Rows are points. To make a cloud, some directions were put in groups of two or more. Within a group, all points are equally far from the middle, so they leave a hole (a ring in 2 directions, a hollow ball in 3). The other directions are filled evenly. Then the cloud was stretched, turned, moved and blurred a little. How many holes are there, and how many directions does each take, smallest first?

Cloud (20 x 3):
[[-19 -22  22]
 [ 33  30 -30]
 [-12 -32   3]
 [ 12   7  10]
 [-55 -23 -16]
 [-52   4 -37]
 [ 34 -36 -23]
 [-14 -24  17]
 [ -6  -9 -67]
 [-52  28 -31]
 [ 34 -35 -20]
 [-27 -30 -28]
 [-15  37   4]
 [ -7   9  23]
 [ 28 -30 -12]
 [ 19  -9   5]
 [  2  34 -49]
 [-24 -13 -52]
 [ 18 -40 -52]
 [-32  42 -22]]
Holes: 1 (2)

Cloud, 32 rows:
[[-20   5  29 -10]
 [-27 -10  13  39]
 [-12  67   5  61]
 [-31 -36  -4   5]
 [  4  -7 -34  18]
 [-13  -1 -41 -15]
 [ 11 -19   1  37]
 [-52  13 -23  28]
 [  6  17   6 -18]
 [  2  -5  45   9]
 [-72 -11  22  -6]
 [-23  -8  25  -9]
 [ 23 -12  15 -12]
 [-69 -18 -20  10]
 [ 19  -7  23  47]
 [-18  55  -1  -8]
 [ 25 -46  12  37]
 [-19  34  -7 -12]
 [-13  17  -1  68]
 [-39 -59  15   2]
 [-32  64  15  48]
 [-34 -13  39  43]
 [-33  53  19  -2]
 [-27  15 -17 -24]
 [  7  54   5  24]
 [-14 -40  -4 -14]
 [-13  16  46  32]
 [-38  39  32 -17]
 [-79  30   8  20]
 [  4   6   0  29]
 [-16 -15  28  37]
 [ 18 -45  17   2]]
Holes: 0

Cloud, 52 rows:
[[ -8   0  28  43 -19 -12]
 [-20  10 -34  19  13  36]
 [-14 -17 -18  61 -12  13]
 [ -5  25 -56  34   8  -5]
 [  2  48   8  37 -33  51]
 [-27 -36  -1  33 -17  65]
 [-12   8 -15  65 -24   4]
 [ 15 -30 -36 -24  13  22]
 [-17  47 -34  19 -42 -19]
 [ 12 -49  20  -9   4  -4]
 [-10  18 -45  -2 -53 -14]
 [-11  20  33  40 -38  15]
 [  1 -20  13  47  16 -46]
 [ -3 -47   6  -1 -13 -37]
 [ -8 -24  73  -1 -15   5]
 [ 13 -30 -22 -16 -16  46]
 [  3 -64 -17  29  24  31]
 [-18  16 -13  70 -46   5]
 [  1   3 -22 -35  12   1]
 [ 13  12 -24 -20 -16  18]
 [  5  26  23  41  -4  -2]
 [-25 -15   8  19  33 -29]
 [  0 -36 -12  50 -23 -15]
 [ 30 -48  13  27  36 -15]
 [  7   8 -71   6 -12  21]
 [ 18  28 -43  21  24  43]
 [  4  10  -7  38  14  62]
 [ 10 -11 -23  37 -78  17]
 [ -1 -30  69  -8 -23   9]
 [ 29  13 -38  -7  24 -19]
 [ 18 -58 -24   7  16  11]
 [ 18 -42 -35  -3  22 -56]
 [  0  37 -17  -3 -12  48]
 [-14  10 -29  13  29   9]
 [ 24 -37 -39  76   2  -9]
 [ -2 -64 -18   6  10 -25]
 [ 22 -26  13  18 -34  25]
 [ 22  14 -26 -14 -11  10]
 [  5  12 -68  18  30  31]
 [ 11  46 -31  14 -82   1]
 [ -9 -27  46  15   3  -3]
 [  9  -8  15 -11 -54 -11]
 [ -1  14 -61  57  22   8]
 [ 27 -14  13  55   1  33]
 [ -5 -31  39  15  35 -24]
 [  9 -31  -9  53 -26  -6]
 [  6 -19  27  44   0 -51]
 [-40 -18 -44  69 -36  19]
 [ -8  31  -1 -29 -43  -8]
 [-11  12 -23  26  12  57]
 [  8  32 -24 -10 -27  14]
 [ 21 -15  -9  72  11 -18]]
Holes: 1 (2)

Cloud:
[[ 46 -34  -2   6 -20  29 -24 -24]
 [  1 -27  49 -31  19  11 -16 -30]
 [-11  20 -23 -51 -24  15   0 -12]
 [  8   8  18 -59 -20   2 -15 -10]
 [ 18  24  37  20  27   2  47  13]
 [ 21  32  32 -27  33  -4 -38  56]
 [-10 -40  -5  -6   4  44  70   9]
 [-28 -27 -23  18 -28 -20  10 -46]
 [ 31 -16  64  -4   9 -12  26  25]
 [ 46  51  21 -13  47  18  -5   7]
 [-14  23 -12  -8 -21 -13 -30 -40]
 [ 13  43 -13   2 -43  30 -62 -12]
 [  7  38  -7  10 -29  43 -49 -27]
 [ 40  36  28 -46   3   5 -35  35]
 [  3  17  35   5  25  17 -69  15]
 [-19   1  22  13  -6  30  58 -23]
 [-33 -27  42 -21   8  13 -33  34]
 [ 60   7   3 -26 -13  22   5  12]
 [-25 -74  21  17  16  -2  31 -12]
 [ 27  -8  35  25  34  43   7  35]
 [ 18 -49  -3  -4  15  60  -2 -14]
 [ -8  26  -6 -13 -70  18 -51   2]
 [-62  10  41 -24   9  48   4  -7]
 [-36 -51 -23   9 -43  -2  13 -32]
 [-28 -34 -19  -6 -13  19  68   9]
 [ 41 -31 -14  -7  36  37  -4 -31]
 [-12   0   0 -41 -10   7  14  54]
 [ 31 -14  -8  51  47 -35 -10 -20]
 [ 16  -1  -6 -53  22  62  13  22]
 [-70 -32   7 -12  -3  26   3 -10]
 [-40 -16  31  26  -1 -17  55 -18]
 [ 17 -13  12 -13  54  36 -18 -26]
 [ 43  -6  40  38  50 -30   3 -33]
 [  0  -7  36  45  35  33  23   7]
 [-34 -15 -15 -46   8  59   0  31]
 [-47 -21 -24 -33 -39  61 -14   1]
 [ -1 -17  58 -35  -9   9 -40  -3]
 [-44  -5  38  36  -6  -6  -5  18]
 [ 30 -68 -26  24  15   1   5 -21]
 [-72   1  20   9 -13   8   7 -12]
 [ 33   1 -17 -19 -12  54 -56   9]
 [  8 -29 -21 -18 -14  78   8 -11]
 [  9 -26 -30  32 -24   0  31 -55]
 [-29  18  54 -18  61   2 -16  12]
 [ 12 -22  46 -33  -1  11 -38 -13]
 [  5   6 -22  -1   6 -37 -11 -28]
 [-13  36  45 -47  31 -14   2   1]
 [-37  27 -30 -17  -9  24  17   5]
 [-19  24  46 -50  37 -16   6   5]
 [ 22 -46   4  27  33  -2 -10  35]
 [  1  13 -17 -33  -5  55 -31  51]
 [-20 -25  49 -42  48  42  -1   7]
 [-10 -10 -22  -9  -3 -13 -29 -38]
 [ 24   1  38 -23  25  -9  42 -23]
 [ 18 -31   9 -14 -34  24  -3 -42]
 [ -8  34  84 -11  48  17  -5  18]
 [  2 -33  59 -34  36  17  -8 -11]
 [ 38  57  46 -21   2   6 -17  20]
 [ 12 -33  53 -31  42  37  -9  16]
 [  4 -75  14  19  23  -9  15 -10]
 [  4  42  12   7 -22  47  11 -10]
 [-25 -67  22  18 -20  -6  17  -4]
 [ 34 -14 -36   1   9   8   9  49]
 [-34 -23  36  10 -38 -16 -23  14]
 [ -2 -14   7   1  57 -33 -11  -8]
 [ 29  41 -15 -25  13  19 -20 -26]
 [-15   1  32   2  63 -35  12  13]
 [ 44  32  -1   6  25  51 -45  15]
 [ 21 -35 -30  14 -41  56  19  -1]
 [-42   4  11 -22 -10  69  14 -22]
 [ 11 -55   2  32 -32  30   0 -16]
 [ 49   1  37  23 -19  -5 -32 -20]
 [-18  16  64  23 -12  27  12 -14]
 [-44 -63 -14  12   2  17  16 -12]]
Holes: 3 (2, 2, 4)

Cloud, 88 rows:
[[  -7  -27   16  -24   48   22  -55   -5]
 [ -25  -84  -26   23    5   -8   12   38]
 [ -57   -4  -28    5    4  -32   23   20]
 [ -27  -49  -22    3   19   40   10  -39]
 [ -30   -3  -50   35   22  -51  -34   -4]
 [ -11   11   63    8   23   -6  -29  -43]
 [  -2    1    5  -13   17    2  -18  -42]
 [ -27    1   14  -17   31   47  -49   -3]
 [  54  -24   46  -19   36   -3  -30    1]
 [ -35   29  -44   43    6   -9   32  -20]
 [ -39  -51    8   33   18  -10  -20    5]
 [ -34  -10   45   -5   31   37  -17  -27]
 [  12  -40   37  -34   53   13  -29   24]
 [  13 -100   36  -20   41   -1  -14    7]
 [  14  -66  -25   37   26    2  -31  -35]
 [ -24  -21   18   31   32   21   45   21]
 [ -25  -29  -20  -46   45  -15   11  -22]
 [  -3   17   66  -16  -10   -7    0   25]
 [ -19  -28    6   13    5  -32  -58   33]
 [  -6  -96    4  -22   26    2  -35   -7]
 [  -7  -57  -30    1   12   -5   17    7]
 [  -3  -39  -33  -32   27  -30  -14   56]
 [ -70    6  -13    2    7   -3   16  -19]
 [ -34   20  -20  -29   39   33  -16   18]
 [  -4  -37   21  -29   59   23  -46  -23]
 [ -45  -13    3  -33   13  -49  -20   13]
 [ -45   47   30  -17   -3   19   25  -30]
 [   5  -54   20   18   32  -13   -7   -2]
 [  32  -39  -27   56   49   15    4  -10]
 [ -35  -10  -28   22    9  -20  -11   52]
 [  39  -10   24    6   17  -20  -31    5]
 [ -40  -42   -2  -31  -20   15    4  -29]
 [ -25  -23  -33  -24   40  -13  -61   10]
 [ -12  -27  -40   34  -37  -46  -11  -19]
 [ -10   48   21   -5    7   10    9  -21]
 [ -48   19   11  -39  -12  -31  -45  -23]
 [   0   -1  -21   32  -35  -46   29   41]
 [  -6   -9   36    1    7   39  -33   -7]
 [ -22    4  -18    9   48  -19  -19  -32]
 [  19  -35   -6  -29   37   19    5   -2]
 [  50  -50  -27  -27   28  -41  -23   19]
 [  20   11   20   49  -31   -3   23   11]
 [ -23   -7   27   30   54  -58   -5   10]
 [ -52   12  -55   16   10  -19  -14    8]
 [ -29   -8   13   -4   65   37   -2  -47]
 [ -29    4   46   42    7  -18    2    0]
 [ -13  -21   24  -40  -29  -25  -14    4]
 [   3    5   27  -19   28   18  -40  -26]
 [   9   38   28  -32  -20   -7  -13   47]
 [ -10  -31   -8    6   12    0  -47   25]
 [  -5  -41    5  -15   23   -9   24  -69]
 [  17  -38  -24  -30   29  -38  -30   55]
 [  24  -47   46   49  -10  -30  -10   -1]
 [  38  -82   48  -20   28   35    4    5]
 [  29    2    5  -29  -32   11    6   -3]
 [ -26  -70    1    1   -1  -34  -11  -58]
 [  23  -16   46   49  -24    7   -4   22]
 [ -19  -42   18  -25   -4   34  -16  -13]
 [ -19    6   24   14   29   -1    5  -24]
 [   6  -26   35    1   22    6   49  -16]
 [  -3  -18   45  -27   49  -20  -41   -5]
 [  16   -3   51  -20    6   19  -12   35]
 [  -7  -55    3   29   -6  -15   13   17]
 [   2  -12    2    7   -4  -62   12   25]
 [   0  -19  -48  -34    7  -53    8  -43]
 [ -26  -54   -2    6   22  -80   18  -25]
 [  -5  -20  -23   24  -25  -55   12  -23]
 [  -8    7  -13    1   -6  -13  -54   18]
 [   9   16  -24   20  -18   -6   57   -6]
 [  34  -37   25  -22   -3   36   25   27]
 [  45  -13   19   15   12   20   -6  -16]
 [ -21  -30   18   34    6  -79  -13  -19]
 [  45  -44   49    0   40   19  -24   -4]
 [ -17   -5   46   40   16  -24   27  -14]
 [ -29    2   22  -12   38   25  -20   -2]
 [ -15  -20   -9   17    5    0   -9  -13]
 [ -68    2   43   29    6   -7   15  -32]
 [   3   21  -32   21    6   -7  -10   -3]
 [ -31  -59   10  -19    2    2  -17  -38]
 [  18  -28   80  -34    8  -26    5  -13]
 [ -16  -37   14  -10    1  -19  -53   46]
 [ -13    8   19   26    1  -56  -40  -42]
 [  16    5  -14  -13   32  -68  -39   17]
 [ -58  -46  -62    2    2    2   43  -31]
 [  -6   37   55  -41    5   -1   22   24]
 [  12   22   64   42   15   -5  -15   14]
 [ -10  -96  -25  -20   -7   -1   10   37]
 [  12  -10   27   -7  -22   -4    2   27]]
Holes: 0
